Each row of a before or after table is a point. One or more steps were done to the points. Then noise was added and the rows were shuffled. The steps act on columns, c1 being the first. Write out the steps. A step turns or swaps two columns, mirrors them in a line or flattens them onto one, adds a multiple of one to another, or multiplies or shifts one. Angles are multiples of 10 degrees, from the lower column toward the higher: turns from -170 to 170, lines from 10 to 170 but not 90. Use the fewest steps. Two steps may share a column if one is a turn and the other turns, adds or multiplies; they go together, in the order done. Otherwise the lowest column goes first.

Before (8 x 3)
[[-25   4 -59]
 [ -5 -25 -11]
 [-41 -43   7]
 [-33 -12  12]
 [-11  -4 -11]
 [ 39 -84 -14]
 [ -4 -47   8]
 [-55   1  34]]
After (8 x 3)
[[ 22   9 -14]
 [ 59  -4   7]
 [ 29 -16  13]
 [ 36 -45  32]
 [ 36  84 -11]
 [ 13 -21 -59]
 [ 42  27   9]
 [ 13  -7 -15]]
Steps: turn c1 and c2 by 130 degrees

Before (8 x 6)
[[-12   2  30 -51 -19 -22]
 [ 19   7  56 -50 -21  30]
 [  9  23 -45  -8  11   2]
 [ 25  24  23  -8 -14  -9]
 [  8  61  46  11 -36 -41]
 [ 24   4 -23  -7 -35 -18]
 [ 12  58 -95   5 -33  28]
 [-11   7  38   0 -28  28]]
After (8 x 6)
[[  9 -45 -23  -8  12   2]
 [-11  38  -7   1 -27  27]
 [ 25 -22  -4  -7 -35 -17]
 [ 12 -94 -59   5 -33  28]
 [ 20  56  -6 -50 -21  29]
 [-12  29  -2 -51 -19 -23]
 [ 24  23 -24  -8 -13  -9]
 [  7  46 -61  11 -36 -42]]
Steps: turn c2 and c3 by -90 degrees

Before (10 x 11)
[[ 32  22 -29 -35  12  28  -5   4   7  14 -18]
 [-28  -3  28  -7  -2 -38 -27  12  -5  -9 -26]
 [ 16  12  28 -11   1 -21 -40 -40 -14  12 -37]
 [ 17  20  11  -1  -6 -33 -13  -4 -11  28 -24]
 [ -9  22  26   2 -27 -29 -26  10 -13 -30 -16]
 [-10  -6  14  18 -11 -18  -3  10  14 -30 -13]
 [-11   7 -14 -10  16  18  37  12 -18 -13  -6]
 [-42  16 -28  -7   4 -10  40   2   6 -25 -16]
 [-64  -3 -15  21 -13  -4  22   6 -15 -16 -45]
 [ 11  43 -19 -11  29  30   1   6   8  22   8]]
After (10 x 11)
[[-15  23  29 -28 -25   4 -27  11 -12  13 -14]
 [ 12  42 -22  25  25  96   4   8   5  -1   7]
 [-62  -2 -13 -27 -13  -9  21   5 -14 -12 -46]
 [ 19  12  28  15  -1  -4 -40 -40 -12   5 -35]
 [-13   8 -15  -6  15  24  38  13 -18  16  -6]
 [-28  -2  27  -4   1 -44 -25  11  -5  12 -30]
 [ 33  23 -27  29  12  63  -7   4   7  27 -20]
 [ 18  20  11  24  -4  -6 -15  -3 -13 -10 -23]
 [-10  -4  14 -37 -13 -23  -3  10  16   1 -14]
 [-43  14 -26 -18   2  13  41   2   6  18 -15]]
Steps: add 1.5 times c2 to c6; turn c4 and c10 by -120 degrees

Before (11 x 18)
[[ -8  25 -69   2  -2  17 -16 -72  -8 -13  -2 -14  14 -24   4  15  20  -4]
 [ -1  16 -49  10  -1 -23  11  -3   5  20  11  38  10 -44 -13 -33  -5   6]
 [-19   7  -3 -11 -26 -26 -24  14  19   9   3  44   8  10 -13  -4  20 -12]
 [  5 -19 -49  15 -12 -20  41 -25  19  -8  -1  16   9  28  -4  10 -12   6]
 [ 13 -22   7  -6   9 -26   2 -16 -29 -24 -58  10  18  19  -5   6 -13  27]
 [ -4 -32  10  31 -12 -12 -10 -14  10  10 -13   5  26   9 -13  11   9  -2]
 [ -5 -12 -19 -38 -12  95 -23  15   5  10  10 -17  36  16  64 -28  21  40]
 [-14 -18  -1   6 -18 -19  44   9  19   5 -15 -18  59  23 -21  -7 -32  -5]
 [  0  -7  11  -4  -4  63 -17 -24   1  -2   3  -9  13  27  -5  15  -7  -3]
 [-20   5 -12  20  15  52 -18   1   2  -7 -46 -17  13  18 -16   3  14  38]
 [-12 -21 -13 -15  10 -27  21  13 -15  -5   0  44  20   8 -22  16  23  48]]
After (11 x 18)
[[ 20   7 -24  -7 -30  -2  17  12  25   8   7 -36   7  11 -30  -2 -24 -10]
 [  9 -32 -14  33  -8  12 -11 -14  16   8 -11 -11  26   8 -10  13  -5   2]
 [-37 -15 -17   5 -13   1  -8   9  26   5 -15  -5  62  24  47  -8 -12  -5]
 [-10  -6  67  -7  -1  13 -17 -24  -2   1  -1   5  14  26  -9  19  -5   1]
 [ -9  10 -21  10   3 -47  21  -3  20  19  11 -33   7 -46   1 -33  -5   8]
 [-13 -22 -26  -8  10   9   3 -13 -47 -27 -58 -13  17  26   1   3  10  25]
 [ 19 -17  96 -36 -13 -15  15  16  11   6   9  58  34  21 -32 -22   5  36]
 [-14 -20 -18  15 -17 -51  25 -23  19  -9   5 -11  13  33  38  11   4   5]
 [ 15   2  51  17  12 -11 -31   2  -6  -8 -48   0  12  23 -10   2 -18  36]
 [ 19  26  19   5  -1 -70 -11 -74 -16 -13   0   9  13 -27  -8  11  -6   2]
 [ 25 -21 -30 -17   6 -13  25  11 -20  -9  -2 -45  22   8  12  18 -11  50]]
Steps: swap c1 and c17; swap c3 and c6; turn c12 and c15 by -130 degrees; turn c7 and c15 by 70 degrees; add 0.7 times c10 to c9

Before (9 x 24)
[[ 58  18  34   1  36 -24  25  10  17 -39 -39  31  48  35  24 -11  19  19
  -44 -42  10  14  -8 -67]
 [ 17   7 -11   8  -6  22 -35 -28 -19  18  27  -5 -37 -38 -49   1  42 -13
   36   6  47 -35 -15  21]
 [ 19  -3 -25  40   5  50   8 -54 -87 -42 -40 -74 -45   7 -54  35  17   0
   35  53  49  20  38 -10]
 [ 67   8  33  25  46 -31   2  -2  13 -67  32  25  22  17  40 -31  21  52
  -46 -25 -18  15 -55 -91]
 [ 14  19  22  15   0  31 -36   5 -29   2  -6  30  21 -17  17  36 -27   3
   21 -17  34  29 -27 -43]
 [ 21   1 -32  31 -17  -3 -24  17  27   9 -27  23   6 -52   5  22 -23  -7
    5  -2  22  38 -10 -54]
 [ -2  24  21  16  12  39 -35 -31 -26  27   9 -48 -38 -32 -20 -12  72  29
   14  56  58   2  15  -3]
 [  9  32  46 -23 -31 -49 -43  -4  -5   6  58 -24   0 -19  16 -36  45  14
  -58 -20  13 -34 -38 -58]
 [  6  36 -23   4  27  28 -12 -11 -65 -13  23 -25 -26 -29 -42  28  61 -40
   17  74  47   4  18  -2]]
After (9 x 24)
[[-55  38  34   5  36 -23  26   9  24 -39 -39  41  49  11  23 -10  18  19
  -45 -41  10  14  -7 -67]
 [-60  17  33  23  46 -30   2 -10  34 -68  32  35  22   4  39 -31  21  52
  -45 -25 -19  15 -55 -90]
 [ 40   6 -24  19   4  50   8 -63  80 -43 -40 -60 -44  -4 -54  35  17   0
   35  54  48  19  37 -10]
 [ 19 -27  20   4  12  40 -35 -34  18  27   9 -46 -37  30 -20 -11  73  29
   14  56  57   1  15  -2]
 [ 36 -23 -23   0  27  28 -12 -12  54 -13  23 -21 -26  41 -42  29  62 -40
   17  74  47   4  18  -2]
 [ -4 -13  46 -23 -31 -49 -43   5  10   5  57 -49   0  35  16 -35  44  15
  -58 -20  13 -35 -38 -58]
 [-33 -51 -32  33 -18  -3 -24   5  -7   8 -27  50   5  11   5  21 -23  -7
    5  -2  22  39 -10 -54]
 [ -1 -36 -10  -2  -8  22 -34 -29  25  18  27 -29 -37  12 -49   1  42 -12
   37   6  48 -35 -15  21]
 [  8 -12  21  16   1  31 -37   0  32   2  -5  50  22  22  17  37 -26   2
   22 -17  34  28 -27 -43]]
Steps: turn c1 and c9 by 140 degrees; mirror c2 and c14 in the line at 40 degrees; turn c4 and c8 by -20 degrees; add 0.7 times c22 to c12

Before (10 x 64)
[[ 15  23   8  -5  33   2   4 -12  12 -13 -12   4  -7  10  26  14   4  -6
  -27 -13 -12 -10 -17  -2  21  23 -23  18  -2  -4  -8 -13 -16 -11 -16  -9
  -23   4   8   3   5   1   2  23  -9  -9  -2 -38   0 -17  16 -15   0  -1
   -4  15   4  23   9  -4  -9  -9  -8  -4]
 [-17   1   2  -9  41  10  14  78   2 -10   6 -17 -32 -41 -12   3  14  -4
    8  10 -50   1  -2  18  22  -6   2   5   6  17   6 -16   5  11 -26 -14
   12  15 -95  21   5 -11  11  20  -8   1  11   9   7  -7   1  45   4  -9
   -4  -5 -24 -13   8   5  -8  18 -40   4]
 [ 51   0   9  -3   9  -8  15  -7  16 -10  12 -18  33   7   4   6  10   3
   19  -8  11 -16  25  -3   8  15  12  15 -11   6 -10  -9 -25   4 -23  -6
    0  11   8   0  -6  16  -9  34   0  31 -13  17   8   9  15 -13  11   1
  -27  13 -24 -13  -5   5   9   7   8   7]
 [-14   7  14  28  12  -4  13  17   3 -15   9 -13 -14 -28   4 -11  16  27
   31  -6   1 -12  -4   8   0  -8   8 -30  -2  -5 -17  16   5 -22  70 -17
  -11  -3   6  46   3  20  -9  -2  -4   3 -15  21  12   4  18  -1   4   2
    6  15 -21 -13   7  -6  -9  -8 -15  -3]
 [-21 -15   8  10  12 -17 -32 -17   0   4   4   6 -21  12  17  11   8  -9
  -13 -10  -6 -15   7  59 -10   9 -33   5   0  -7 -10 -10 -14 -11 -18 -18
   13  16   2   3   5  -4   3  18   9   7   7 -12   8  -7  11  31  13 -19
  -18  19  12  -9  25   6   1  20   3  -8]
 [  2  22   4   8  11   0 -21 -18   7  -5 -32  -1 -20   2 -10   0 -24  25
   31 -13  -8 -14  16  19  -8  17 -12  -2   3  -3   7 -12 -17  66 -25 -15
    4 -61 -20   4  -3  10  -2  28  -1  -8   5  25  12  -5  11  26   8 -10
   -9  15  -8  -9  31   2   4  17   3  -7]
 [-22  -8  -4  -7  33 -14  12   6  -4  -7  -7  -2 -23   7  27  -8   1  -4
   14  -3  17  15  15  15  12  27  -2  13 -11   2 -12 -12 -13 -16  -9   0
   -1 -12  -9  12 -13  -5  -2  18   2   4 -17 -25   8  -9 -12  -9 -22  -2
   -9  12  17  39 -35   4  16 -52   8  -8]
 [-18  -7 -15  23  15   0 -27 -21 -48 -18  13   7  15   0   6  -8   2  -5
    8 -13  14 -12  -1   0  -9  21 -14 -31 -15  13   5   9  27 -21  23  -1
  -23 -21   6  20  -5  14  -4  35  11  22 -12 -13 -39   0   2 -17 -13  53
   11 -20  -2 -11   3   1  -9  14  -1  -1]
 [ -8 -52   3   3  10 -15   4 -18  13   8   1 -56 -28   3  21  -9  25  -3
   30   6   5  -8 -17  -3   6  19  14  12   0  10   6  32 -25  26  -3  -4
   13  22 -14  10  -3  18   1  22 -45   2  -3  24  -1  -9  13  12 -10 -16
   15   0  -6 -10  15  11 -14 -15 -13  16]
 [  4  11  10  11   4 -10 -81  17  10  14  11  -5 -23 -28 -10  45 -15  -5
   -1   5  -3  15   5   2  -7  24 -31  12  16  17 -23 -16 -14 -20  21   3
   10   8 -10   0  -4  15   3   6  -9  -2  -7  16  -4   7  -8 -16 -65 -18
    4  10 -29  47 -11  16 -16  12   9  -9]]
After (10 x 64)
[[-14   8  15  -2  13  -4  13  17   0 -16  11 -14 -14 -29   3 -11  13  26
   31  -5   2 -11  -5   5   1  -1   7 -29   0  -5 -32  15   5 -23  69 -17
  -12  -3   5  47   2  14 -10  -2  -4   3 -14  20  12  14  18  -7   3   3
    5  18 -20  -9   5  -7 -10  -8 -16  -9]
 [ 50  -1   8   1  11  -8  17  -6  18  -8  10 -19  31   7   5   5  12   3
   19  -6  11 -15  24  -4   8 -14  10  14 -12   6 -20  -7 -25   3 -26  -6
    2  10  10   2  -6   7  -9  34   1  32 -13  19   9  16  14  15  13   2
  -28  13 -24 -14  -1   4   9   6   7   2]
 [  3  20   4  -1   9   1 -22 -18   8  -5 -32  -1 -20   3  -9   1 -25  24
   31 -12  -8 -17  16  19  -9  27 -14  -2   2  -3  -5 -13 -16  67 -27 -15
   -5 -61 -19   4  -4  12   0  30  -2  -8   6  24  14   0  11  17   6 -11
  -10  15  -7 -10   2   4   3  17   5   7]
 [-17   1   3   0  41  12  14  77   2  -8   7 -16 -32 -41 -13   4  15  -5
    8   9 -50   1  -1  16  22  46   2   5   5  15  14 -18   6   9 -26 -16
    8  13 -93  21   5  -7  13  22  -8   1  13   7   8 -12   1  -6   3 -10
   -2  -5 -23 -13  -2   7  -8  16 -40  -3]
 [-21 -13   8   3  13 -18 -33 -17  -1   1   3   7 -22  14  16  11   1  -9
  -13 -11  -9 -15   6  57 -10  32 -33   6  -2  -8 -10 -10 -13 -12 -17 -18
    4  16   2   4   5   2   3  17   9   7   5 -13   8  -5  10  10  11 -22
  -18  20  12  -7  -3   7   2  20   2 -11]
 [-21  -8  -3   0  33 -14  10   6  -4  -6  -6  -2 -24   5  24  -6  -6  -6
   12  -3  18  15  12  16  11  -9  -2  12 -10   1 -12 -12 -15 -15  -9   1
   11 -12  -7  11 -13   0  -1  18   1   3 -16 -24   8  -9 -11  25 -22  -3
  -11  12  18  40  -4   5  14 -52   8  -9]
 [ -8 -52   3   2   8 -16   3 -18  12   8  -1 -55 -27   4  21  -8  31  -1
   31   4   5  -6 -16  -2   6  10  14  14   1   9 -14  33 -26  26  -4  -2
    6  21 -14  10  -2  20   1  23 -46   1  -2  23   0   2  11  20 -11 -17
   17   0  -8 -11  -4  10 -13 -14 -13   2]
 [-17  -7 -14  -1  16  -1 -27 -22 -48 -18  13   9  16  -1   7  -8   2  -6
    8 -12  14 -12  -1   1 -11 -18 -15 -33 -15  13  -7  10  27 -20  24   1
  -23 -20   3  20  -6  12  -3  35  11  24 -10 -12 -40   6   2  20 -13  53
   11 -23  -1 -10   6   1  -7  13  -2  -3]
 [ 14  24   6   0  33   0   5 -13  11 -13 -11   3  -9   9  27  15   3  -6
  -26 -15 -12 -10 -16  -1  22 -15 -23  19  -2  -2 -17 -13 -17 -10 -19  -8
  -25   4   7   4   3  10   3  24  -9 -11  -3 -37   1 -16  17  22   0  -2
   -6  15   4  22   8  -5  -9  -6  -9  -6]
 [  5   9  13   1   4 -12 -79  18  12  14  11  -3 -21 -27  -9  45 -17  -5
    2   6  -2  15   4   3  -6 -17 -32  13  15  18 -33 -17 -16 -23  21   2
   14   7 -11  -2  -6  11   4   5  -7   0  -7  17  -4  13  -7  25 -65 -19
    5  11 -29  47  -5  17 -15  13  10   1]]
Steps: multiply c4 by 0; turn c17 and c64 by -30 degrees; swap c26 and c52; turn c42 and c50 by 30 degrees; add -1 times c42 to c31; flatten c37 and c59 onto the line at 160 degrees
